Each row of a before or after table is a point. The points were changed in one or more steps. Then noise was added and the rows were shuffled. The steps act on columns, c1 being the first. What was done? A step turns or swaps two columns, mirrors them in a line or flattens them onto one, adds a multiple of one to another, or multiplies or shifts one. Angles are multiples of 10 degrees, from the lower column toward the higher: turns from -170 to 170, lines from 10 to 170 but not 90. Use the fewest steps. Two steps may share a column if one is a turn and the other turns, adds or multiplies; they go together, in the order done. Otherwise the lowest column goes first.
In the rows, 128 means zero.

Before, 8 rows:
[[163 204]
 [114 198]
 [ 59  97]
 [125  93]
 [125 131]
 [153 130]
 [160 107]
 [ 79 128]]
After:
[[ 88 175]
 [151  97]
 [116 140]
 [139 119]
 [122 127]
 [109 149]
 [144 105]
 [105 156]]
Steps: flatten c1 and c2 onto the line at 130 degrees

Before (11 x 4):
[[113 107 129 135]
 [ 97 136 145 112]
 [118 114 146 147]
 [120 120 110 150]
 [139 105 164 160]
 [151 111 168 116]
 [128 148 125 149]
 [116 117 128 134]
 [118 148 122 125]
 [143 141 147 123]
 [130 159 113 136]]
After, 11 rows:
[[128 148 119 149]
 [143 140 185 123]
 [ 97 136 179 112]
 [114 107 131 135]
 [139 104 236 160]
 [118 148 110 124]
 [118 114 182 147]
 [150 111 248 116]
 [116 118 128 134]
 [120 120  74 150]
 [130 159  83 136]]
Steps: multiply c3 by 3

Before (11 x 8):
[[189 169 101 128  91 126 112  74]
 [114  82 130 157 162 160 140 143]
 [171 147 129 141 137  78 171  81]
 [128 139 152 151 164  80 120 139]
 [131 173  77 121 137  94 134 126]
 [198  94 108  94 151 131 157 148]
 [171 167 148 119 107  83 113  80]
 [113 110  82  89  81  77 133 109]
 [132 154  68 178 117  74 122 123]
 [165 132 161 159  74 152 172 114]
 [177  81 112 123 116 158 151 143]]
After (11 x 8):
[[187 170 100 127  92 127  70 123]
 [197  95 107  87 151 132 159 128]
 [165 133 160 134  76 150 128  72]
 [131 172  76 121 134  97 128 127]
 [114  85 130 151 160 163 149 111]
 [171 166 149 118 109  84  74 133]
 [173 143 130 112 136  80  98  73]
 [115 111  80  90  80  74 112 138]
 [132 154  65 170 116  73 120 105]
 [173  80 113 116 116 159 151 115]
 [127 139 152 154 162  81 136 131]]
Steps: turn c7 and c8 by -70 degrees; turn c4 and c8 by -30 degrees

Before:
[[132 101 123 123  83 138 126  95  68  16 127]
 [143 138 119 118 148 115 110 123  87 115  85]
 [118 115 122 104 102 157 154 228 175 120 144]
 [143 116 126 168 147 156 115 104 114 113 148]
 [124 121 123 100 123 129 108 100 154 122  98]
 [134 135 111 108 145 124 128  95 125  99 151]
 [ 97 118 124 111 142 118  99 136 113 117 148]
 [137 134  99 117 102 136 114  99 115 123 141]
 [143 138 111 111 105 113  90 113 169 103 148]]
After, 9 rows:
[[140 140 118  55 133 159 154 229 174 125 159]
 [115 142 117 247 154 157 115 104 114 118 117]
 [112 120  99  78 138 113  89 113 169 120 158]
 [118 125 102  95 132 135 112 100 114 143 157]
 [129 155  52 112 112 138 127  95  69  45 169]
 [111 121 112  97  95 115 110 123  86 124  94]
 [160 132 118  77 152 117  98 136 114 121 121]
 [132 135 122  45  98 130 108 100 154 127 123]
 [120 123  97  69 154 124 128  95 126 116 119]]
Steps: turn c1 and c2 by 170 degrees; turn c3 and c10 by -40 degrees; multiply c4 by 3; turn c5 and c11 by -70 degrees

Before, 9 rows:
[[ 84  88 166  64 143 188 157 215 120 100 110  95 138 108]
 [145 159 171 107 137  97 150  74 137 136 108 122 131 123]
 [ 93 101 147 158 100 139  92 166 165 112 132 131 169 114]
 [147 108 112 118 159 171 131 158 158 141 121 118 143 152]
 [ 91 146  94 154 167 127 164  60 119  99 101 117 107 175]
 [134 124  88 189 116 155 151 159  75 120 137 124  39 173]
 [156  60 111 126 129 120 126 114 180 109 189 115 122 201]
 [ 77 158 139 124 115  95 128 143 151 124 130 110 113 122]
 [ 64 170 137 134  48  95 147 111 159 110 128  97 155 109]]
After (9 x 14):
[[152 105  84 159  84 142 118 100 165 151 157 110 141 128]
 [141  86 113  63 160 188 143  85 121 158 206  74 159 126]
 [156 159 139 121 114  92 134 116 156 134 140  79 140 133]
 [111 161 116 106 142  98 140 179 137 125  98 135 171 142]
 [111 109 115 119 154 171 110 112 158 101 156 132 109 118]
 [100  58 135 123 123 118 128  87 184  99  74 136 119  56]
 [155 169 103 135  76  95 197 138 160 153 115  64 135 131]
 [124 125 224 185 131 157 154 101  73 106 145 135 106  90]
 [144 152 160 154 183 130 135 184 119 120  92  99  97  73]]
Steps: mirror c1 and c12 in the line at 70 degrees; turn c3 and c13 by 100 degrees; turn c5 and c7 by -40 degrees; turn c8 and c11 by 130 degrees; turn c10 and c14 by 140 degrees

Before, 12 rows:
[[113  55 129 129  73  60 142 200 116 151 132 152 137 143 120 153  94  90]
 [ 93 106 145 104 127  80 159 165 127 175 123 139 126 134  87 151  72  96]
 [109 147 146  91 101 135 129 164 105  98  78 151 167 143 164  68 142 151]
 [154 195  99  99  99 133  98 115 115 134 166 147  99  87 160 150 108  93]
 [119  71 163 110 113  93 132 180  97 142 126 171  76 145  80 188 103  79]
 [128 163 126 134 108 180  83 157 141  83  97 104 162 112 138  90 125 132]
 [112 165 132 154 151 160 115 183 119 111 124 160 178 119 165  99 149 147]
 [120 160 111 136 154 122  92 155 115  45  49 149 179 118 174  98 113 121]
 [167 179 137 129  91 142 136  90  74 111 163 122 136  74 141 167  97 118]
 [121 176  85 119 119 174 112 177  84  92  91 138 180 154 150 110 111 136]
 [131 152 101  89 106 124 102  91 101 120 130 101 134  91 166 210 135 137]
 [117 112 157 150 120  63 133 202 107 143 126 124  84 177 116 136  89 118]]
After:
[[113 164 133 153 150 159 115 185 121 110 124 162 178 119 140 101 153  88]
 [129 154 106  87 105 124 105  92  99 122 128  97 132  90 131 210 137  89]
 [110 148 146  93  98 135 129 166 108 103  82 146 164 142 144  71 144  90]
 [130 164 126 132 108 178  84 156 140  82  97 105 163 108 131  90 123 118]
 [168 179 137 129  92 143 135  87  71 113 164 122 134  77 115 166  98 123]
 [153 197  99  99  97 135  96 113 118 135 166 146  99  84  90 147 110 101]
 [116 109 160 153 120  61 134 204 105 141 126 126  86 176 118 136  91 142]
 [119 177  85 120 116 172 113 180  83  95  91 137 180 152 134 112 107 104]
 [ 92 105 147 103 127  80 160 166 127 177 124 142 126 134 103 152  70 175]
 [112  57 129 130  72  58 144 200 116 152 132 150 137 143  90 152  98 142]
 [121  72 167 111 115  91 134 180  97 139 122 170  76 146  88 188 105 182]
 [124 161 112 138 152 121  91 157 118  46  50 151 177 117 111  97 112  84]]
Steps: turn c15 and c18 by -100 degrees

Before, 13 rows:
[[123  67 164 135  69 106 111 141 144 139 166 159 142 178 174  99 113 183
   82 102 133  86 185 135]
 [117 200  98 137 112 145 149  83 152 126 158  87 139 129 124 116  88  86
  140 155 138 146  95  79]
 [ 86 104 170 153  93 135 106 154 111 166 144 122 133 132 152 110 109 147
  125  46 118 119 174 154]
 [115 152 126 158  99  57 111 120 124 156 153 138 133 120 163 105 112 204
  124 101 125 115 172 151]
 [ 95 166  55 119  99 147 164  75 183 104 139 114 124  82 121 108 125 125
  151 121  80 134  50  90]
 [133 128 175 143 172 155  99 171 124 141  99 172 183 125 169 199 171 136
  117 126 139 119 122 126]
 [116  74 131 128 174 138  79 134 117 123  87 130 132 118 129 209 175 136
  106 122 177 138 174 128]
 [131 189 101 122 119 147 169  57 120 131 162 155 101 115 131 113 136 114
  136  83 134 116  93  63]
 [113  88 200 146 137 108 126 130 162 149 124 113 159 133 144 220 202 147
  141 105 169 111 162 148]
 [113 177  93 105  73 137 187 116 108 105 125  92 114  87 138 109 132 133
  145 137 161 124  59  95]
 [112 152 105 151 126 141 163 114 134 114 173 101 143  84 100  80 142 154
  152 128 132 140  90  42]
 [ 90 187  86 125 124 173 181 110 154 158 195 132  71  91 120 105 114 135
  130 156 133 130  74  99]
 [ 71 171 116 128 110 122 168  79 125 127 124 130  87 129 118  68 126 123
  176 164 104 130  76  73]]
After (13 x 24):
[[ 70 170 103  76 108 123 169  78 124 129 124 131  88 128 117 116 126 123
  177 159 102 131  76  72]
 [115 151 137 124  94  57 112 120 125 157 152 136 133 120 162 114 112 206
  124 102 125 114 172 151]
 [ 95 165  62 106  99 148 163  75 183 103 139 115 127  81 121 126 125 125
  151  97  80 134  51  90]
 [ 91 187  79 107 120 173 182 110 154 158 195 133  71  90 119 124 114 135
  131 141 133 128  74  97]
 [116 199  91 124 100 143 150  83 152 126 158  86 139 128 124 122  87  86
  139 144 137 146  95  80]
 [132 129 171 197 184 155  99 170 124 141  99 171 182 125 168 139 171 137
  118 143 139 118 124 126]
 [123  67 171 107  63 106 111 140 144 139 166 159 143 178 174 120 112 183
   82 117 133  86 184 136]
 [117  75 132 198 189 137  80 134 117 123  88 130 132 117 130 145 175 135
  107 123 177 138 176 127]
 [ 87 105 195 125  88 135 107 155 111 167 145 121 132 133 152 116 109 147
  125  65 117 119 174 154]
 [113 152 107  99 130 141 163 116 133 113 173 101 143  83 102 111 141 154
  153 121 132 140  90  42]
 [132 189 117 112 121 147 169  57 119 132 163 155 101 116 131 126 136 115
  138  75 133 117  93  63]
 [114  87 203 217 159 108 128 132 161 147 124 112 160 133 143 140 202 145
  140 131 169 112 162 148]
 [113 177  93 100  74 136 188 116 107 105 125  92 115  88 139 133 132 133
  144 124 160 125  57  95]]
Steps: turn c3 and c20 by 20 degrees; turn c4 and c16 by -60 degrees; multiply c16 by 0.4; add 0.3 times c17 to c5

Before (12 x 48):
[[122  98 135 135 157 175 141 158 148 152 114 188 102 120 152 102 200 135
  125 143 152 148 152 184 113 161  25  52  85 122 146 133 167 165  98 129
  118 130 171 119 129 115 150  70 128  59 104 125]
 [ 89 120 130 166 132 162 121 183  93 139 151  89  63 183 122 156 111 155
  158  98 137 169 121 174 123 100  81 109 110 150 118 126  96 169 173 155
  181 148 133  85 175 118 103 144 155  82 147 131]
 [143 100 121  87  83 118 119 144 158  87 123 105 127 138 114 130 175  80
  127  90 104 124 173 111 119 159  71  85 170 159 150 133 106 233  71 126
  134 106 134 144 143  71 163 147 114 111 149 118]
 [ 97 129 134  98 137 112  86 145 129 176 176  92 103 121 134 140 131  92
  143 115 113 153  61 142  75 110 138 122 178 141  85  82  40 100  86  85
  123 122 180 102 173 126 161 142 153 150 138 123]
 [124 113 118 107 152  94  96  87 149 131 145 163 102 107 142  95 141 111
  114  83 169 120 132 145  94  97  80 170  52 113 133 117 134 176  83 107
  172 163 195 134 132 115 191  21 171 104 163 124]
 [143 170  90 163  94  90 149 153 138 106 110 141 102 146 122 185 120 158
   90 132 104 154 116 131  92 125 156 134 146 129 140 114 165  98 101 170
  127 140 125  76 126 105 157  91 124 133 183 147]
 [ 85 137 173 109 114  60 155 154 119 110 141  91 121 164  85 126 140 168
  174 160 104 146 110 145 166 127 186  75 107 156 170 115  85 150 103 101
  108 128 139 103 111 160 106 125 175  85 171 152]
 [129 134 121 149 101 171  91 163 220  99 109  82  79  92 117 127 140 103
   94  42 103 125 147 152 167 141 142 113 120 142 151 179 119  92 137 175
  192 154 190 161 143 118  71  73 172 136 154 102]
 [ 98  94  95  55 121 130 152 160 186  97 142 115 180 142 111 153 135  77
  154 171 118  98 119 138 137 118 103 105 153 158 163 117 142 203 156 119
  121 147 141 138 175  99 149 122 179  87 119 152]
 [ 96 208 119 160  94 109 165 177 168 122 118 103  98  90 128 153 112 115
  146 107 127  90 135 112 107 114 134 169 176 134 157 117 167 133  59  99
  145 125  75  78  64 111 144 142 167 128 146 108]
 [107 106  89 160 134 111 133 112 172 151 158 136  59 142 107 101 141 135
  101 128 116 164 138 134 110 162 140 104 107 138 135 150 198 150 155 144
  121 103 128 140  54 104 128  95 163 122 135 112]
 [136 150 123 149 134 179 158 157 152 171 144 124 162 102 104  97 107  99
  147 123  75 140  91 150 127 135 149  66 108 128 163 113 146  94 137 168
  124 110 116  77  42 102 157  61  67 124 152  72]]
After, 12 rows:
[[125 119 115 107 152  92  96  90  98 168 148 166 105 131 142  92 139 104
  116  84 171 117 173 147  92 101  81 176  40 152 137 118 128 132  82 108
  173 160 197 135 134 116 194  14 115 100 163 125]
 [ 88 121 132 169 132 162 124 184 188 150 153  89  64 146 114 156 106 154
  158  94 138 168 171 177 122  96  84 109 122 165 122 125  93 123 177 158
  185 115 134  85 181 114 106 143 122  86 142 132]
 [ 95 126 129 100 134 115  84 143 118 173 176  91 104 126 133 137 130  92
  145 117 115 153 101 140  76 109 136 120 185 131  86  83  32  62  85  84
  120 115 180 105 178 127 162 144 157 152 136 123]
 [142 100 124  93  83 119 115 148 110  98 127 105 128 151 111 129 176  82
  132  90 106 121 234 111 119 157  70  86 170 118 151 129 110 171  70 129
  131  96 133 143 141  69 162 149 100 111 152 118]
 [100  92  99  54 118 130 154 161  94 156 140 116 177 176 116 146 135  77
  152 169 111 103 206 141 139 121 101 103 165 168 163 120 140 116 154 120
  125 106 138 139 178 105 149 119  74  87 118 152]
 [ 96 209 122 157  98 110 163 174  70 158 118 103  92 130 125 156 115 114
  139 107 131  88 134 112 103 108 133 167 189 142 155 114 166 134  55  95
  138 122  76  79  64 111 141 143 103 125 145 110]
 [ 86 138 177 113 116  63 160 156 153 155 143  90 124 148  82 125 143 168
  174 163 105 149 147 144 164 124 181  71 106 162 167 114  85 109 100 101
  110 100 138 105 108 164 104 127  85  89 177 153]
 [140 173  90 162  91  91 149 155 132 112 114 139 105 153 121 185 124 156
   91 134 105 151 100 131  93 121 161 136 176 117 141 115 169 117 103 167
  124 133 124  82 126 106 157  86 108 134 181 140]
 [107 103  89 159 140 113 136 116 105 169 156 140  59 168 107 102 141 133
  105 127 116 166 152 131 110 163 144  96  97  95 139 150 197 135 157 143
  120 110 132 135  60 101 133  96 132 122 132 114]
 [122 100 134 135 159 168 142 158 108 139 114 190 103 135 153 104 199 138
  123 139 151 149 161 183 114 165  26  50  75 128 143 134 166 153  96 130
  120 132 168 111 135 117 152  75 152  58 113 119]
 [135 148 120 147 131 178 157 159  90 100 141 120 158 121 104  91 107  98
  148 121  78 139  95 154 122 137 150  64  94 123 162 109 147  89 133 171
  122 121 115  83  44 104 153  52 188 122 156  75]
 [128 133 124 149  96 170  91 163  33 148 108  77  78 160 118 128 134 106
   93  41 103 130  93 148 163 141 139 116 122 143 146 178 119 150 132 170
  191 125 189 166 146 123  69  73  83 134 152 101]]
Steps: mirror c9 and c14 in the line at 70 degrees; mirror c10 and c45 in the line at 30 degrees; add 0.5 times c16 to c29; turn c30 and c38 by -70 degrees; add 0.5 times c19 to c30; swap c23 and c34
